Every row gives one point. Each copy is the shape, with its points in the same order, turned, moved and blurred by noise. Is it also mirrored, or only turned?
(in the rows, 128 means zero)

Shape (6 x 3):
[[ 81 135  98]
 [176 118 100]
 [151 144  77]
 [105 140 145]
 [151 141 188]
 [ 95 125 124]]
Copy 1 (6 x 3):
[[114 150  72]
 [155 180 153]
 [166 186 112]
 [124 115 108]
 [147  87 159]
 [112 135  98]]
Copy 1 is: mirrored
Copy 2 (6 x 3):
[[124 125 182]
 [191 114 133]
 [185 135 160]
 [115 117 135]
 [120 123  75]
 [117 113 157]]
Copy 2 is: mirrored
Copy 3, 6 rows:
[[110  85 113]
 [189 146 126]
 [169 130  92]
 [105 129 146]
 [120 185 174]
 [115 104 139]]
Copy 3 is: only turned

Shape, 12 rows:
[[121 115 113 187 160 113]
 [127 149 141 161 115 107]
 [167 151  49  99 145  99]
 [124 150 187 121 133 101]
 [142 159 144 103 142 144]
 [163 143 114 149 147 163]
 [142 124 101  67 143 118]
 [172  87  86  88 144 157]
 [106  55 140 134  90 161]
 [172 152 117 122 134  83]
 [157 170 121 134 148 130]
 [129 131 128 124 201 126]]
Copy 1 (12 x 6):
[[120  74 144 178 127 140]
 [149  93 132 130  98 158]
 [153 160  75 176 113  88]
 [166  86 152  81 108 127]
 [162 139 134 103 144 130]
 [160 138 140 164 154 157]
 [138 165 128 128 119  78]
 [138 189 159 170 137  96]
 [ 88 150 216 136  95 151]
 [185 117 111 146  96 107]
 [175 122 112 140 139 140]
 [138  96 138 143 172  98]]
Copy 1 is: mirrored
Copy 2 (12 x 6):
[[126 123 149 171  74 113]
 [164 138 153 148 126 107]
 [142 149  31 160 103 103]
 [149 103 161  96 144  87]
 [128 140 108  95 136 117]
 [124 154 109 134  95 152]
 [106 108  62 121 137 102]
 [ 93  93  57 138 106 146]
 [ 95  62 158 168 159 163]
 [177 117  84 137 114  90]
 [147 163 106 114 112 117]
 [102 129 116 108  72  90]]
Copy 2 is: mirrored

Shape, 15 rows:
[[174 162 174 107 106 108  87 147 140]
 [ 88  81 119 153 140 107 154 141 138]
 [ 76  80 167  74 125 197 136 120 155]
 [174 168 121  64 164 169  67 114 120]
 [120 170 164 110 136 126 134 152 152]
 [136 112 122 138 132 109 162  93 155]
 [ 76 114 117 118 141 114 139 132 145]
 [164 164 181  94  88 131  84 149 148]
 [112 129 104 158 114 139 123 133 151]
 [118 133 117 147 169 132 155 102 121]
 [138 101  92 135 149 116 173 151 126]
 [151 180 128  84 110 164 108 112  84]
 [119 116 116 157 157 140 137 118 138]
 [138 123 195  98 135 180  93 137 111]
 [125 110 112 176 139 132 186 155 174]]
Copy 1 (15 x 9):
[[ 91  96 146  76  99  75 157 162 101]
 [ 97 123 118 144 194 135 114 109 136]
 [122 117 152  58 128 185  70  94 141]
 [129 156  85  25  88  78 132 142 104]
 [ 67 147 151  88 133 118 141 144 107]
 [112 149 132 143 136 110 145 102 158]
 [ 90 146 128 109 172 118  99 101 142]
 [ 89  93 157  69  88  86 140 167  96]
 [ 87 128  93 144 139 110 109 132 129]
 [115 175  96 124 159 114 139  90 113]
 [135 149 105 138 191 123 145 148 144]
 [139 176 123  77  91  79 106 160  73]
 [104 150  91 125 156 130 134 118 121]
 [128 108 131  50 108 131 115 121  67]
 [ 94 137 108 165 169 163 147 144 153]]
Copy 1 is: mirrored
Copy 2 (15 x 9):
[[187 124 154  69 109 119 126 105 168]
 [ 66 127 111 121 144 119 139 177 128]
 [ 92  85  90  23 155 144 117 134  81]
 [220 119  90  91 183 129 135  76 119]
 [141 142 158  73 135 148 156 117 115]
 [ 83 110 128 124 152 121 149  98 150]
 [ 90 155 113 100 153 121 140 135 101]
 [183 119 138  51  98 125 116  93 155]
 [112 145 103 123 123 151 128 130 141]
 [105 128 136 143 184 138 151 123 116]
 [104 111 105 134 139 110 188 145 121]
 [192 112 127 111 133 132 112  70  78]
 [108 122 117 129 164 157 147 137 130]
 [178  73 139  56 152 149 112 131 110]
 [ 67 122 114 129 122 168 181 151 149]]
Copy 2 is: only turned
Copy 3, 15 rows:
[[184 123 153  90 137 102 106 136 138]
 [ 67  84 123 167 137 115 131 163 169]
 [ 33  89 125  57 146 140 133 118 121]
 [160 138 114  79 220 156  88 111 107]
 [122 149 147  98 144 111 131 129 169]
 [114  82 127 161 138 147 139 110 167]
 [ 76 111 101 135 148 119 123 143 174]
 [174 128 151  64 123 107 106 133 123]
 [102 126 123 158 122 145 107 151 138]
 [ 95 115 132 172 181 133 133 108 154]
 [108  95 121 169 169 145 165 165 159]
 [153 150 100 103 172 117 136 100  83]
 [ 89 111 140 168 162 139 117 131 146]
 [107 110 166  68 174 103 112 121  91]
 [ 85 113 163 178 125 163 157 164 176]]
Copy 3 is: only turned
Copy 4:
[[198 116 159 148 143 117 150 179 125]
 [ 89 122 118 123  99  67 151 122 127]
 [123 120 193  55  64 128 120 123 171]
 [210  73 151 103 184 157 115 115 149]
 [177 154 165 113 141  90 146 138 120]
 [116 123 143 145 112  94 175  83 122]
 [104 139 143  92 138  86 154 113 144]
 [212 120 166 136 129 133 157 182 132]
 [128 150 103 129 122 114 156 115 150]
 [114 131 134 134 142 102 126  71 112]
 [136 109  99 117 103  66 155  83 111]
 [192 119 142 103 150 175 135 127  93]
 [121 128 121 137 123 100 124  94 141]
 [172 103 178 113 109 135  89 161 126]
 [134 162 103 142  88  55 145  85 130]]
Copy 4 is: mirrored

Shape:
[[133 104 123  99  88  88 120 122 156 107 147]
 [ 93  87 109  99 118  85 144 126 149  77 139]
 [140 149  69 173 120 112  95 167 139 119 141]
 [137 107 123  84 103 129 129 108 119  95 165]
 [ 62 158 136 153 157 174 131 142 117 149 116]
 [114  92 130  95 112 112 149 155 169  90 136]
 [158 108  97  81 122 123 148 165 130 127 152]
 [150 121 167  96 118  96 109 156 134 112 135]
 [101 145 128 165 168 146 144  97 148 160  94]
 [147 100 104 134  90  93 152 158 104 125 117]
 [127 140 116  99  94  67 153 143 126 122 175]
 [ 74 175  95 149 132 145  89 149 109 168  72]
 [143 183  86 181 125  95 111 179  78  84 113]
 [109 200 114 140 124 176 127 124 123 138  65]
 [ 84 135 109 135 180 146 106 106 108 152  85]
 [109 162 120 186 104 171 100 147  88 152 101]]
Copy 1:
[[101 140  81 123 115  99 109 151 131 156 159]
 [ 70 128  88 140 125  93 143 155 117 117 143]
 [192 157  80 175 142  89 130 110 136 136 138]
 [108 106  80 138 106 125  97 171 123 138 125]
 [161 152 128 122 174 140 110 105  89  81  71]
 [100 139 101 112 125  80 120 167 131 102 146]
 [155 125  92 133 127  93 120 211 132 136 125]
 [130 140 139 136 114 102  83 165 114 138 161]
 [139 161 143 113 176 157 145  99 125 130  78]
 [148 123 102 131 105  73 152 151  93 162 130]
 [125 179  70 149 100 110 126 182  94 143 153]
 [175 172 112 145 198  96  94  85  80 144  63]
 [194 159 120 220 107  76 127 104  95 129 107]
 [163 166 138 132 146 108  85  98 121 135  32]
 [133 134 137 148 203 139 126 109 107 136  72]
 [204 127 114 132 146 116  99  73  85 135  77]]
Copy 1 is: mirrored
Copy 2 (16 x 11):
[[ 99 105 147 115  88  99 146 144 129 113  92]
 [ 85 111 123 128 139  94 138 143  96  97  81]
 [156 137 144 175  86 108  71 165 119 110 134]
 [115  99 116 125 103 112 173 118 125 115 131]
 [131 180 103 151 170 175 106 166 152 155 142]
 [100 113 140 143 131 101 165 165 110 135  83]
 [148 122 117 127  89  95 162 152  84 150 115]
 [116 114 178 112  96 141 158 161 104 134 115]
 [151 174 132 119 171 141  86 131 168 159 109]
 [ 98 152 143 136  80  93 116 132  88 154 112]
 [100 132 137  95  93  79 141 171 106 110 148]
 [147 211 105 142 108 184  76 169 143 124 115]
 [138 186 169 176  94 125  75 138  78  90 169]
 [163 227 133 155 127 166 127 139 167 130 127]
 [157 175 102 123 153 181  89 122 133 134  98]
 [128 193 126 175  95 175  81 134 156 153 159]]
Copy 2 is: only turned

Shape (15 x 12):
[[197 141 123 134  89 136 127 118 108 143 142 120]
 [164  94 128 110 156 108 182 123  93  55 126 110]
 [133 141 100  97 106 125 112  85 103 144 153 129]
 [161 113 116 110 130 154 143  80 122 197 131 109]
 [148 138 103  98 132 140 118 132 138 159 144 140]
 [165 116 153 111 111 124 114 133 103 167 125 119]
 [132  63 158 144 127 121 138  96 131  44 135 126]
 [124 101 168 104 116  89 167 159 207  92 135 126]
 [107 119 193 161 171  81 169 137 161  56 125 151]
 [109  91 181 132 139 143 167 185 168  85 158 164]
 [166 146  94 122 127 167 105 110 136 149 109  98]
 [137 156 120 122 101 155 152 108 118 159 156  82]
 [194 146 130 107 114 154 142  98 149 165 161 149]
 [142 114  84 157 116 116 133 130 153 181 161 131]
 [152 138 105 115  83 150 160 108 116 158  96 146]]
Copy 1 (15 x 12):
[[ 85 120 137 102 113 138 135 126 176 115  72 136]
 [141 102  82 102 177 122 197 112 155  67 116 178]
 [119 135 117  62  90 109 110 107 139 114 118 136]
 [129  89 120  77 120  92 115  88 157 163  74 121]
 [148 136 134  90 131 130 112 135 156 144 110 125]
 [112 111 166  86 124 109 156 133 134 130  85 131]
 [133  75 131 125 166  96 139 120 143  31 131 187]
 [165 136 159 160 185  58 148 153 182  87 140 137]
 [165 131 153 195 184  99 169  93 128  57 154 167]
 [175  88 174 168 164 120 165 150 163  92 171 153]
 [132 110 109  97 124 131  91 129 137 122  64 107]
 [107 104 102 104 103 109 123 102 170 136 107  85]
 [136 119 154  90 121 132 115  98 205 132  81 126]
 [108 121 129 125 129 107  79 128 158 175 124 155]
 [145 120 117 114  68 108 128 134 167 129  71 146]]
Copy 1 is: mirrored
Copy 2, 15 rows:
[[180 145 136 109  93 162 148 118  94 161  89 104]
 [104 108 133  77 132 127 225 161  69 166 131 111]
 [156 149 115 102 110 113 116  91  81 151 135 130]
 [162 137 168 117 105  99 150  57  99 187  95 120]
 [147 141 121  99 134 123 136  96 135 164 114 144]
 [150 133 163  94  87 130 135 124 115 163  88 131]
 [105  81 170 104 149 139 175 151  54 102 136  96]
 [ 99 115 156 110 121 131 198 142 172  79 140 119]
 [ 73 138 170 134 167  97 185 198 123  87 137  94]
 [ 64 114 178 142 167 169 176 159 146 115 123 141]
 [151 126 119  83 128 126 121  76 122 178  84  79]
 [131 160 131 122  83 140 136  78 107 179 124  87]
 [185 176 142 122 129 149 163  78 113 147  99 128]
 [181 112 132 156 116 123 135 105 147 162 140 115]
 [141 137 107 139  91 121 152  84 101 146  63 127]]
Copy 2 is: only turned

Shape, 18 rows:
[[149 144 209  90 142 110 170 129 115 151 135 166]
 [178 135 154 106 129 139 178 118 112 111 105 144]
 [132 148 151  89 133  91 126 102 143 114  86 157]
 [ 67 117 121 134  79 112 102 175 149  96 150 100]
 [100 121 160 129 138 143 146 105 100 116 130 155]
 [160 123 172  95 118 166 153 106 117 163 141 150]
 [127  92  97 144 114  95  84 150 149 110 171 126]
 [154 141 165  89 136 177 134 111 111 139  83 155]
 [150 145 195 149 137 151 153 131  96 113 118 149]
 [119 112 158 165 134 128  70 142 183  95 162  75]
 [147 165 136  99 182 134 149 111  97 132 129 139]
 [102  76 107 173 109  98 129 160 181  94 130 158]
 [ 82  91 133 132 126 143 116 140 203  68 184 118]
 [ 98  58 117 141  94  87 121 138 164  68 153  71]
 [133 144 134 134  95 125  85 141 170  88 160 119]
 [138 179 123 123 133 122 168 123 157 161 104 118]
 [138 117 173 107 160 141 133 133 123 164  97 132]
 [139 132 150 101 153 157  99 200 159  90 152  98]]
Copy 1:
[[152 117 154 142 106 145 131  71 173 119 103 216]
 [155 138 114 176 128 158 132  84 158  95 105 158]
 [136 132 129 129 167  97 119  84 144  88  81 188]
 [ 96 114 108 113  56  51 100 151 128 105 140 119]
 [106 109 152 149 121 150  99  95 131  97 116 150]
 [166 109 124 128 116 176 114  92 150 138 117 173]
 [130  93 117 129 131  62  77 149 151 119 157 111]
 [157 137 110 142 136 180 107 101 120 110  84 180]
 [140 139 153 170  95 166 102  86 169 108  94 152]
 [139 137 158  84 106  89  79 175 177 108 121  95]
 [160 158 158 154 145 142 135  87 112 117 126 167]
 [ 76  84 106 161 124  72  97 161 193 106 132 121]
 [ 85 130 120  99 109 103  91 168 181  81 182 130]
 [113  67 122 107  92  63 117 155 172  51 153  90]
 [130 150 108 108 110  74  68 127 163 114 133 117]
 [135 152 114 130 141 112 178  95 138 139  95 143]
 [163 113 148 141 132 149 133 136 135 124  78 178]
 [162 173 119 131  83 100 100 181 150 104 150 159]]
Copy 1 is: only turned
Copy 2:
[[167 185 176  84 152 149 175 183  99 131 118 112]
 [145 139 165  93 154 125 191 140 124  99 121 119]
 [158 144 127 106 164  95 139 194 131  90 101 167]
 [114 146 132 146  82 119  53 134 109  91 149 130]
 [128 136 166  99 154 163 117 142 122 124 105 135]
 [150 145 161  54 131 134 160 153 132 133 119  90]
 [157 149  97 125  87 116  94 125 142 119 179 157]
 [133 118 161  81 174 120 159 178 153 124 101  91]
 [154 159 187 130 171 141 147 140 131 130 111 105]
 [166 179 102 150 135 115  50 114 137 105 161  89]
 [106 158 116 101 185 138 177 160 136 147 129 121]
 [172 135 117 151  78 158  96 127 146  71 134 164]
 [137 162 100 109 121 157  52 124 141  50 179 117]
 [163 124  88 133  98 121  65  86  85  69 158 139]
 [142 164 132 125 110  82  82 141 156 100 173 123]
 [106 189 114 119 124 102 164 156 149  99  83 110]
 [156 135 124 102 155 144 146 178 125 140  97  89]
 [124 152 117 148 141 130 110 161 131  95 190  61]]
Copy 2 is: mirrored

Shape (16 x 12):
[[ 96  88 139 133 115 139 106 119 100  85 134 179]
 [ 76  67 144 160  78  90 122 100  78 130 192  97]
 [155 138 134 111 156 125 117 136 132  94 129 111]
 [124 100 143 183  75 123  80 108  98 110 188 133]
 [156 146 136 101 131 117 164 154 131 164 103  91]
 [134 132  90 110 150 122 141 161 202  85 108 113]
 [130 172 142 122 127  67 127 177 147 154 118 119]
 [172 131 142 126 166  86 171 160 164 163 146 144]
 [ 76  90 165 141 110 109  78  55 128 114 154 141]
 [115 104 176 183 116  93 145 137 123 125 119 106]
 [129 100 122 176  85 129 102  60 121 112 128 164]
 [127 122 127 110 111 152 121 104 172  83 143 140]
 [119 154 106 115 160 171 137 166 192 142 111 137]
 [132 120 173 159 160 100 121 152 128 165 141  82]
 [131 146  70 132 169 124 131 124 140 108 121 135]
 [129 191 121 130 155 134 176 136 153 100 138 131]]
Copy 1 (16 x 12):
[[111 116 172 163 133 130 150 121 181  83 111 103]
 [ 79  88 123 210 122 141 104 147 149 132 176  95]
 [160 143 125 137 125 128 167 144 112 134 108  78]
 [ 99 147 151 217 110 125 120 133 150  78 172 101]
 [162 133 117 138 120 115 143 172  71 174  94 137]
 [158 171 119 113 183  98 121 144 116 145  63  65]
 [156 170 140 136 180 141 142 130  77 182 131 141]
 [183 145 116 167 169  77 187 131 102 173 105 139]
 [111 113 133 172  97 135 105  64 168 108 146  87]
 [107 139 115 208 145 155 141 115 111 135 101 117]
 [ 90 148 140 171  91  89 129  96 132  72 127 112]
 [137 162 152 142 113  95 119 124 160 123  93  62]
 [187 173 115 109 150 103 118 146 146 130  71 135]
 [166 133  82 197 146 157 145 135  98 144 122 134]
 [143 146  97  96 154  84 159 138 122 107 110  94]
 [127 188 105 113 149 101 173 145 142 172 102 115]]
Copy 1 is: only turned
Copy 2 (16 x 12):
[[116  68 119 156 129 152 154 123 107 124 160 108]
 [ 88  97  80 152 166  86 123  83  75 204 134 112]
 [126 137 177 119 107 134 132 112 110 106 119 101]
 [113  84 133 191 132 123 126  67  97 179 166 103]
 [117 158 150 102 103  82 106 118 149  96  92 135]
 [140 180 152  86 121 181 156 104 171  98 112 107]
 [ 89 171 138  88  97 106  98  79 146  90 160 123]
 [114 160 178  90 138  77 164  90 154  90 143 149]
 [101  54 142 122 149 157 110 102  84 193 160 130]
 [ 60 111 146 125 133  94 133  97 149 143 136  83]
 [101  54 149 182 138 164 134  84 135 160 134 144]
 [153 104 153 110 101 178 157 102 139 148 127 127]
 [149 168 164 109 110 151 133 152 185 103 155 135]
 [ 88 151 179 114 152  72  95 109 129 139 145  97]
 [113 164 158 146 133 179 142 118 129  99 123 146]
 [ 94 177 173 118  70 152 165 127 143 120 128 142]]
Copy 2 is: only turned

Shape (17 x 12):
[[132 140 119  75 150 184 120 150 148 104 136 145]
 [118 103 129  88 151 112 161  39 132 140  82 148]
 [109  98 127  88 159 101 142 141 128 139 120 151]
 [130 118 147 134 133 115 133 147 149  80 148 157]
 [146 109 122 156 142  98 147  43 131 153 125 158]
 [136 160 115 127 131  98 121 155 138 147 100 148]
 [180  95 135 147 115 104 134 121 123 130 134 142]
 [143 167 136 100 156  97 158 132  77 135 137 138]
 [138 124 100  94 155 100 120 123 155 142 129  94]
 [124 121 111 154   7  96 126 135 148 137 108 157]
 [115 143 100 142 149 113 126 132 101 150 141 164]
 [114 104 104 152 112 101 153 119 148 149 136 125]
 [148 134 110 126  74 140 148 136 154 151 140 156]
 [111 114 159 134 140 149 117  70 123 146 132 154]
 [117 112 178 135 160 129 137 122 162 153 141 152]
 [131 111 134  64 115  92 130 118 163  97 132 164]
 [109 105 186 142 141 123 166  98 155 154  88 142]]
Copy 1 (17 x 12):
[[137 162 104 124 152 167 134 148 108  86  97 181]
 [145 108  80  62 101 124 105  49 135 143  91 162]
 [170 121 103 113 159 136 109 123 142 160 112 162]
 [140  95 150 121 139 167 138 140 113 134 149 162]
 [130 106 137  91  76 139  81  67 139 163 126 127]
 [113 130 131 116 130 105  87 162 153 129 123 170]
 [158  91 157 128  97 139 103 137 138 139 114 113]
 [159 161 120 109 108  90 119 147  91 163 118 148]
 [181 152 105 124 118 113  98 123 163 109 149 168]
 [ 79  40  91 125 107 134 109 173 187 120 138  92]
 [115 154 122 130 138 133  79 130 119 165 130 135]
 [124 114 114 145 113 129 111 109 167 148 150 124]
 [102 112 103 144  89 156 120 152 157 122 108 132]
 [113 136 133  68 131 161 118  84 125 143 115 124]
 [136 140 158  97 133 157 136 110 162 157 113 161]
 [162  89  83  89 117 168 125 146 136 139 131 182]
 [122 101 141  81 122 119 160  86 176 163  96 155]]
Copy 1 is: only turned
Copy 2:
[[168 133 151 132 115 195  94 128 118 107 105 136]
 [123 104 172 113 173  94 142 132 151 107  59 191]
 [138  85 122 130 129 125 120 142  88 118  88 164]
 [139  99 145 136 103 119  97  89  94  97 127 117]
 [112 100 159 101 166  70 140 116 153 104 139 183]
 [159 120 120 127 112 101  98 137 120 165 123 138]
 [141 107 131  82 122  94 149 102 109 113 144 132]
 [106 137 126  94 155 122  88 122  76 159 108 154]
 [147  75 104 109 155 143 114 135 145 140 108 132]
 [112 137 112 114  29  63 152 125 166 130 122 111]
 [120 126 118 124 131 107  88 156 106 121 148 164]
 [117 101  93 136 124  94 139 119 143 111 131 147]
 [134 141 117 114  73 128 138 108 149 130 135 154]
 [109 118 189 138 149 119 145 143 131 103 136 157]
 [134  86 164 165 135 128 144 108 102 128 141 162]
 [132  72 154 104  89 130 104 106 125 115  71 146]
 [134 108 167 172 150  88 172 104 115 134 100 161]]
Copy 2 is: mirrored
